Every row gives one point. A path goes straight from each point to the next, and from the last back to the first. The post is the endless flat space through its rows: a point in 2 columns, a line in 3, a plane in 4, and so on, so that a path can go around it. Count how often the path circles the post. Going back the other way cancels.
(in the rows, 100 means zero)

Post (2 x 3):
113,97,125
75,84,84
Path (29 x 3):
64,57,96
116,65,102
119,110,95
120,91,105
121,63,129
72,82,99
45,94,69
96,100,102
102,87,74
100,82,102
97,82,126
5,72,43
80,97,89
88,94,83
113,65,100
76,64,94
50,73,94
74,93,103
65,62,91
118,69,111
116,89,99
98,118,85
47,82,65
53,73,101
90,73,103
141,85,130
130,108,129
58,112,72
52,81,72
Times around: 0

Post:
101,114,102,87,112,99,98,85
110,109,115,54,75,122,120,60
121,97,119,78,90,84,124,90
67,90,99,131,55,77,49,129
139,96,116,80,93,107,114,97
106,116,95,133,63,72,96,129
46,99,94,103,96,131,88,122
Path, 29 rows:
180,105,138,84,159,85,157,111
132,125,99,101,94,114,138,128
113,58,99,67,129,86,71,111
44,154,60,141,97,70,126,134
85,93,83,100,31,82,122,100
100,94,101,114,39,110,62,105
83,110,107,123,85,91,41,99
115,101,112,116,50,91,67,144
113,148,70,107,103,63,115,115
109,82,100,77,45,117,130,112
117,99,118,86,102,57,120,107
80,134,73,120,103,73,69,104
105,88,88,105,138,92,114,93
107,89,131,77,142,92,126,85
112,96,135,72,65,85,70,73
55,101,98,75,79,137,54,104
113,118,78,96,79,101,111,108
59,93,84,102,5,92,86,84
76,82,122,71,66,123,56,56
99,84,128,87,49,99,96,108
84,107,105,125,87,114,101,147
102,78,143,65,102,103,100,95
82,135,94,93,83,77,80,81
86,101,95,91,83,117,98,114
112,97,110,98,95,41,90,100
105,116,80,93,91,114,161,139
108,65,107,112,133,62,116,132
50,119,99,116,12,83,74,53
57,110,95,118,80,124,67,89
Times around: 4

Post, 11 rows:
115,53,152,52,48,96,102,115,103,70,106,89
96,73,59,97,105,82,77,62,156,108,90,144
117,112,57,107,127,74,88,121,82,159,62,67
81,146,155,127,47,105,162,127,80,106,125,51
163,76,95,55,23,82,93,72,132,58,98,114
66,143,51,99,121,103,49,112,45,157,99,85
118,97,133,74,43,141,104,126,148,75,111,68
91,161,107,112,146,91,102,55,88,108,76,82
97,66,88,75,53,77,85,109,123,53,97,75
112,70,40,141,139,89,28,99,49,150,107,55
92,129,56,124,133,132,113,128,46,109,100,79
Path:
102,58,29,24,91,96,53,112,71,83,121,188
146,14,7,124,68,134,106,112,128,56,144,68
99,8,66,113,31,77,99,86,95,27,127,69
91,116,119,120,79,49,40,63,48,76,90,22
118,135,114,45,38,87,36,132,118,58,109,64
158,154,89,65,87,111,125,93,69,81,74,128
38,161,126,73,58,142,107,82,193,145,65,112
147,110,57,60,75,100,31,49,85,116,86,61
118,67,33,81,92,148,87,186,103,97,132,61
159,131,130,125,110,98,93,126,191,153,71,65
93,178,50,97,7,117,120,125,85,89,138,135
64,138,31,189,175,71,71,68,19,158,145,46
127,77,84,111,145,90,40,99,87,146,137,61
85,119,79,113,65,107,87,111,190,83,96,84
113,117,58,120,106,131,104,131,131,139,63,86
98,133,120,135,100,83,87,74,84,88,105,61
76,98,106,68,117,123,81,102,91,41,148,139
152,123,103,91,113,94,50,62,107,125,106,119
81,160,101,149,36,150,113,110,107,73,107,91
96,80,35,46,60,83,31,45,145,71,75,165
146,9,96,162,140,69,120,85,137,148,88,139
Times around: 0

Post (17 x 18):
96,112,118,92,140,138,77,99,122,99,90,109,101,82,90,127,92,84
70,102,77,67,113,122,113,131,116,90,90,122,94,94,113,86,110,99
101,115,112,113,94,93,98,111,100,120,83,110,103,82,76,110,123,92
135,81,104,90,81,98,103,118,77,111,77,80,107,87,90,97,137,82
70,94,99,112,111,104,92,87,111,93,106,94,108,110,95,81,98,108
105,93,128,78,75,105,117,113,77,137,66,92,139,100,116,100,125,107
103,113,59,102,118,132,117,125,101,86,128,123,100,166,125,111,69,85
91,88,79,99,111,100,101,128,110,71,141,121,90,131,163,110,91,90
113,84,90,79,103,104,110,98,90,90,136,154,98,118,117,110,86,73
117,64,122,116,84,106,107,112,64,101,81,107,119,108,87,104,158,64
74,99,92,94,125,117,142,89,87,105,117,105,78,108,109,117,92,98
101,92,109,82,69,85,103,111,74,92,69,103,96,137,109,112,113,104
88,88,122,97,113,95,69,130,80,137,74,101,110,95,84,94,103,93
98,80,87,95,118,107,87,114,132,107,103,119,102,114,80,125,107,113
99,112,74,97,118,129,89,88,101,124,100,118,97,99,125,112,125,109
97,89,102,107,111,105,102,112,120,127,67,116,101,114,105,78,99,82
129,104,152,89,112,86,109,99,77,129,71,101,116,85,76,83,161,98
Path (30 x 18):
98,117,115,97,88,72,131,114,92,107,82,84,86,94,125,92,141,96
97,77,123,54,114,118,134,91,98,90,76,102,115,100,81,120,98,85
117,73,110,99,105,74,100,111,100,90,69,118,77,33,72,109,168,81
60,73,73,144,116,137,81,106,108,103,125,95,112,123,106,105,84,134
75,78,135,95,84,81,66,151,70,100,114,79,98,129,106,94,93,129
81,82,87,90,92,86,59,116,113,90,88,131,81,135,126,113,119,111
70,74,90,52,105,140,96,158,105,90,76,70,123,70,84,119,127,96
111,100,110,104,128,101,133,64,83,54,101,107,111,133,105,108,154,88
133,90,95,79,74,83,120,137,94,85,90,125,112,113,127,98,93,93
176,90,91,118,124,125,117,89,89,115,110,102,93,113,61,105,144,100
82,100,149,45,102,75,132,101,116,71,80,77,85,54,123,81,164,144
55,118,91,93,82,127,63,97,84,87,77,90,121,91,139,108,90,138
119,113,110,112,147,103,99,75,47,98,128,104,90,77,73,124,124,93
90,66,96,81,81,78,131,109,88,112,97,145,122,102,117,54,161,92
100,115,99,100,127,134,116,113,49,195,85,103,136,131,99,72,118,98
77,61,76,96,58,113,105,129,96,112,93,67,99,93,125,88,154,113
70,86,111,100,117,100,113,96,120,82,108,162,90,127,90,74,71,85
130,86,134,114,141,126,50,127,88,91,109,159,130,99,100,101,128,50
47,94,123,91,122,90,123,68,89,73,74,83,91,116,102,80,72,102
84,112,84,96,107,108,137,81,122,119,83,73,119,129,115,87,94,99
125,116,89,94,61,130,122,122,86,124,89,72,130,110,120,80,144,80
126,66,133,64,74,116,95,93,63,105,121,105,102,81,103,113,113,88
98,86,110,88,67,115,96,102,50,136,74,97,112,83,112,101,72,109
92,120,103,105,137,109,102,143,119,92,81,129,100,102,111,57,84,67
147,132,116,90,139,101,108,71,127,115,71,87,93,56,66,119,123,78
113,156,84,73,108,107,65,148,122,131,54,109,117,105,87,123,116,116
90,101,66,112,144,97,91,103,97,115,93,105,100,87,150,58,138,101
136,88,121,103,109,78,71,139,84,86,116,141,128,122,107,83,131,94
125,108,143,115,93,136,80,86,82,94,98,131,103,73,89,142,123,78
75,88,96,107,110,113,40,157,134,85,110,111,114,148,101,102,94,95
Times around: 0

Post:
61,97,88,105,93,84,89,79,131,105,117,76,86,98,102,112,103,98
76,93,88,99,104,106,114,100,98,80,65,114,107,94,80,109,103,65
61,88,78,93,95,107,111,68,117,85,105,108,105,109,114,82,95,109
108,112,99,79,118,86,96,124,129,92,86,111,109,97,135,88,99,84
71,89,81,107,100,110,86,73,117,108,119,114,72,95,125,113,82,96
49,60,68,117,126,113,83,75,120,103,134,97,116,84,102,98,95,121
105,96,61,97,120,105,143,116,125,113,55,121,108,111,87,95,106,83
116,109,91,135,104,88,133,91,126,80,66,135,113,81,65,111,98,102
99,81,98,105,87,72,113,135,107,109,104,114,111,114,108,89,91,106
70,103,67,117,113,100,91,79,103,92,130,96,89,90,114,87,104,109
112,92,105,94,99,65,91,112,117,100,86,132,99,127,92,75,117,87
84,99,75,122,130,94,127,99,121,73,105,122,128,136,89,107,99,93
58,63,116,100,120,115,106,72,107,133,132,88,91,117,107,73,111,123
89,84,92,87,86,107,85,81,110,117,137,89,118,106,136,96,124,95
101,130,106,96,89,66,78,112,121,120,96,120,106,99,86,86,87,73
108,117,96,105,73,105,84,128,132,94,76,113,95,108,94,86,94,93
93,120,97,82,98,87,90,108,107,103,97,124,109,111,98,107,111,110
Path (26 x 18):
92,82,72,78,121,105,126,95,119,102,101,133,95,141,108,104,108,94
88,96,110,73,108,62,108,131,119,131,89,85,114,125,109,80,79,115
85,84,114,141,131,96,98,85,94,94,100,122,107,113,87,62,106,121
57,92,130,77,105,96,103,85,95,68,113,112,135,111,133,79,130,104
87,134,86,146,103,46,110,81,141,125,98,139,43,74,48,103,66,128
79,81,69,80,106,113,112,140,100,95,136,89,118,113,151,86,93,113
54,97,72,91,90,108,100,115,138,88,91,90,76,105,84,94,103,61
55,102,88,100,115,85,88,106,114,102,117,109,92,97,131,110,82,68
73,103,112,82,77,85,90,105,128,84,113,120,60,129,120,116,91,74
134,195,63,113,93,62,97,98,140,81,71,141,98,65,39,99,91,113
92,82,94,89,127,93,99,88,149,128,68,99,84,106,87,120,80,71
96,119,83,99,108,97,93,122,101,92,106,116,80,96,109,97,80,117
110,74,102,134,108,79,115,103,120,121,106,117,142,121,80,90,95,108
62,50,91,51,168,92,134,97,82,131,84,112,106,117,115,67,126,114
86,108,79,104,103,74,110,111,112,103,78,104,125,91,62,70,81,69
79,88,49,113,102,129,68,78,152,91,105,93,63,86,111,64,83,89
69,90,100,82,105,110,71,96,147,147,115,81,87,129,111,84,70,91
85,95,83,89,105,99,79,99,152,121,99,92,95,136,129,73,98,99
80,104,106,140,143,82,71,63,126,114,155,128,116,82,94,105,112,92
81,62,92,112,115,89,113,111,97,70,106,132,121,119,58,81,130,87
65,78,110,115,101,80,120,103,97,66,115,125,102,133,82,72,112,126
116,118,118,106,84,90,70,104,110,90,67,127,91,62,113,94,128,100
79,53,77,105,92,90,99,101,116,73,101,147,143,89,101,85,101,119
68,100,79,95,87,103,106,108,94,88,72,125,69,77,81,130,62,51
106,109,63,97,74,96,124,114,104,96,89,91,116,98,115,89,95,72
89,90,107,87,87,122,103,74,105,77,135,107,132,97,109,103,132,97
Times around: 2

Post, 17 rows:
75,99,152,111,81,135,71,102,126,134,98,79,104,111,97,113,99,107
92,86,140,103,61,85,75,88,106,91,74,109,83,116,110,144,104,101
109,82,92,138,109,100,114,118,96,105,79,78,101,141,58,122,88,120
84,116,78,106,111,64,115,92,104,93,108,102,98,106,78,76,69,84
107,116,104,105,87,116,81,88,111,74,84,117,95,86,109,127,90,99
117,99,65,116,102,104,86,92,86,75,123,79,133,118,71,125,105,91
96,109,100,117,74,94,104,78,91,140,62,99,106,86,136,72,104,69
106,100,73,62,87,86,124,95,105,107,119,74,87,118,87,95,64,133
93,142,110,69,74,110,94,96,102,91,102,132,86,159,75,108,108,125
128,111,70,91,147,62,124,133,108,85,92,116,151,96,121,97,80,85
112,114,101,74,142,85,113,121,114,110,84,47,106,117,107,84,103,82
82,106,78,145,66,100,165,95,122,121,147,75,69,143,74,128,109,63
119,141,72,102,107,80,95,112,80,70,154,111,109,87,92,105,102,126
99,70,84,76,111,120,63,94,81,126,79,93,122,56,121,125,111,85
105,86,115,72,108,90,105,70,85,70,92,122,119,91,114,97,91,95
76,125,78,103,129,122,82,131,121,93,115,101,112,117,130,85,127,121
93,98,80,70,100,84,151,130,135,70,145,61,114,99,75,87,113,94
Path, 29 rows:
105,83,89,98,93,84,76,78,91,111,117,78,68,79,94,147,82,110
104,170,101,141,96,86,136,120,145,134,83,95,103,149,96,106,86,84
101,70,69,84,46,142,86,63,73,106,85,67,107,58,105,121,107,98
78,75,124,108,74,87,70,104,69,129,109,79,74,93,77,134,89,83
112,73,98,95,80,118,117,56,110,99,64,75,128,195,65,51,98,85
93,83,112,93,64,122,47,97,111,154,92,119,174,143,119,125,105,114
99,73,102,93,112,115,155,122,114,117,111,162,133,97,119,133,98,128
121,89,69,75,71,117,104,79,58,129,44,116,72,153,87,91,152,116
128,97,155,44,102,77,122,84,93,90,130,35,111,125,62,116,118,44
109,114,115,57,99,109,109,94,93,64,135,111,81,43,99,127,77,99
132,122,98,89,122,73,105,105,83,100,119,67,135,140,97,121,80,112
111,112,140,99,77,51,107,116,116,87,106,68,130,60,88,99,132,100
79,119,58,143,119,106,110,129,130,102,101,124,130,124,80,83,116,97
92,112,106,126,91,68,156,98,134,102,117,97,122,158,80,119,98,62
125,113,111,38,112,95,164,94,115,69,152,131,135,82,83,82,81,111
106,129,134,129,134,54,145,137,137,72,134,65,76,114,121,82,92,95
75,115,139,166,146,122,96,130,129,108,141,99,115,84,99,137,90,56
93,108,64,88,99,90,71,129,117,67,57,95,121,59,97,97,90,103
110,155,94,84,81,102,128,57,108,101,108,97,140,163,114,77,119,96
145,79,82,62,61,128,152,58,96,105,101,68,101,118,74,119,104,112
132,85,87,64,80,122,84,114,132,112,101,60,95,120,70,122,88,102
109,65,67,67,85,122,99,82,49,110,103,138,149,37,133,91,80,116
106,95,80,27,113,78,113,134,102,106,102,91,95,97,145,67,97,128
109,138,92,47,102,108,61,95,107,137,97,121,106,91,102,128,91,66
91,133,62,105,113,113,120,100,143,116,79,84,67,141,92,93,104,82
78,135,116,115,94,72,108,113,141,70,67,101,111,123,92,78,84,122
65,83,77,81,32,107,133,75,84,113,120,30,67,139,101,99,145,99
77,46,68,70,87,105,91,123,104,73,151,84,106,74,96,101,71,129
104,104,114,111,53,93,101,86,118,115,48,78,75,166,91,98,123,50
Times around: 0
